Each row of a before or after table is a point. The points were changed in one or more steps. Then noise was added and the rows were shuffled. The steps act on columns, c1 being the first. Name the steps. A step turns or swaps two columns, mirrors them in a line or flattens them onto one, adds a multiple of one to another, or multiplies or shifts one. Angles are multiples of 10 degrees, from the lower column toward the higher: turns from -170 to 170, lines from 10 to 170 but not 90. Use the fewest steps. Two steps may share a column if one is a turn and the other turns, adds or multiplies; they go together, in the order done. Otherwise the lowest column goes first.

Before (8 x 3)
0:  .12 -.50 -.56
1:  .04 -.41  .00
2: -.28 -.25 -.39
3:  .70  .53 -.12
4:  .52  .14  .34
5:  .32  .11 -.26
6:  .74  .05  .12
7:  .77 -.65 -.02
After (8 x 3)
0:  .37  .03  .51
1: -.12  .43  .70
2: -.01 -.52  .03
3: -.27  .00  .31
4: -.41 -.36 -.27
5:  .11 -.04  .73
6: -.56 -.59  .14
7: -.02 -.75  .77
Steps: swap c1 and c3; shift c2 by -.10

Before (9 x 6)
0: -.14  .35 -.27 -.29 -.07 -.56
1: -.01 -.37 -.22 -.24  .20  .13
2: -.16 -.33 -.04  .94 -.63 -.07
3: -.22  .42 -.38 -.36  .22  .18
4: -.57  .52  .14 -.33  .04 -.15
5: -.72 -.67  .11  .21  .11  .11
6: -.22 -.60  .42 -.38 -.49  .73
7: -.11  .35 -.15  .19  .00  .35
8: -.39 -.16 -.78 -.22 -.73 -.38
After (9 x 6)
0: -.32  .13  .53 -.56  .16 -.05
1: -.39  .43 -.59 -.21 -.88 -.02
2:  .19  .12 -.66 -.71 -.05  .15
3: -.29 -.28  .31 -.14  .47 -.34
4: -.26 -.23 -.39  .01 -.01  .24
5:  .96 -.03 -.33 -.17 -.25 -.58
6:  .19 -.14  .37 -.14 -.31  .18
7: -.22 -.77 -.14 -.38 -.05 -.83
8: -.38 -.39  .43 -.21 -.04  .28
Steps: swap c1 and c4; swap c2 and c3; turn c5 and c6 by 60 degrees

Before (13 x 11)
0:  .04 -.01  .44 -.11 -.01 -.17  .00  .25 -.07  .22 -.11
1:  .02  .24 -.07  .03  .06  .29 -.09 -.36  .00 -.61  .05
2: -.42  .27 -.06 -.01 -.13  .17  .15  .08 -.02 -.08  .00
3: -.12  .17 -.11 -.06  .13 -.10 -.08  .43  .10 -.09  .11
4:  .07  .28 -.06 -.04 -.07  .08 -.05  .25  .94  .07 -.38
5:  .06  .31  .75 -.10 -.24  .17 -.15  .19  .14  .30  .07
6: -.39  .28  .00  .01  .01 -.13 -.08  .30 -.05  .40 -.19
7:  .00  .18  .00 -.12  .15 -.03  .22  .28  .08  .40  .06
8: -.19  .26  .00 -.09 -.40 -.08 -.01  .07  .07  .36  .00
9: -.30 -.05 -.10 -.14  .08  .01 -.12  .23  .08  .31  .03
10: -.38 -.09 -.12  .56  .08 -.08  .04  .35  .48 -.06  .08
11:  .03  .01  .02  .24  .01  .03 -.08  .36 -.03  .32 -.06
12: -.19  .32 -.08  .42  .05 -.14 -.02 -.17  .14  .20  .04
After (13 x 11)
0: -.02 -.04  .01 -.01 -.23 -.01  .16  .30 -.06  .39 -.20
1:  .45  .01  .43 -.10  .02 -.07 -.01  .24 -.05  .24 -.14
2:  .11 -.15 -.10 -.15  .02  .02 -.05  .22  .08  .29  .05
3:  .23  .17 -.01 -.10  .01 -.02  .43  .06  .07  .35  .01
4:  .22  .00 -.07  .41 -.30 -.05  .13 -.19  .15  .19  .06
5:  .48 -.02  .76 -.11 -.15  .07  .37  .19  .14  .30  .08
6:  .48 -.01 -.05  .01 -.20  .03  .19  .28  .94  .10 -.38
7:  .03  .00 -.11  .58  .02 -.01 -.14  .31  .48 -.08  .10
8:  .43 -.09  .01  .22  .01  .02  .02  .34 -.05  .36 -.05
9:  .42 -.06 -.06  .04 -.24  .11  .09 -.34  .00 -.64  .06
10:  .27 -.10 -.12 -.07 -.21 -.03  .00  .43  .09 -.08  .11
11: -.01  .24 -.05 -.04 -.15  .08  .20  .08  .01 -.05  .00
12:  .42  .22 -.01 -.11 -.24 -.01 -.14  .26  .10  .39  .09
Steps: shift c1 by .40; turn c2 and c5 by -120 degrees; turn c2 and c7 by -110 degrees; multiply c6 by 0.4
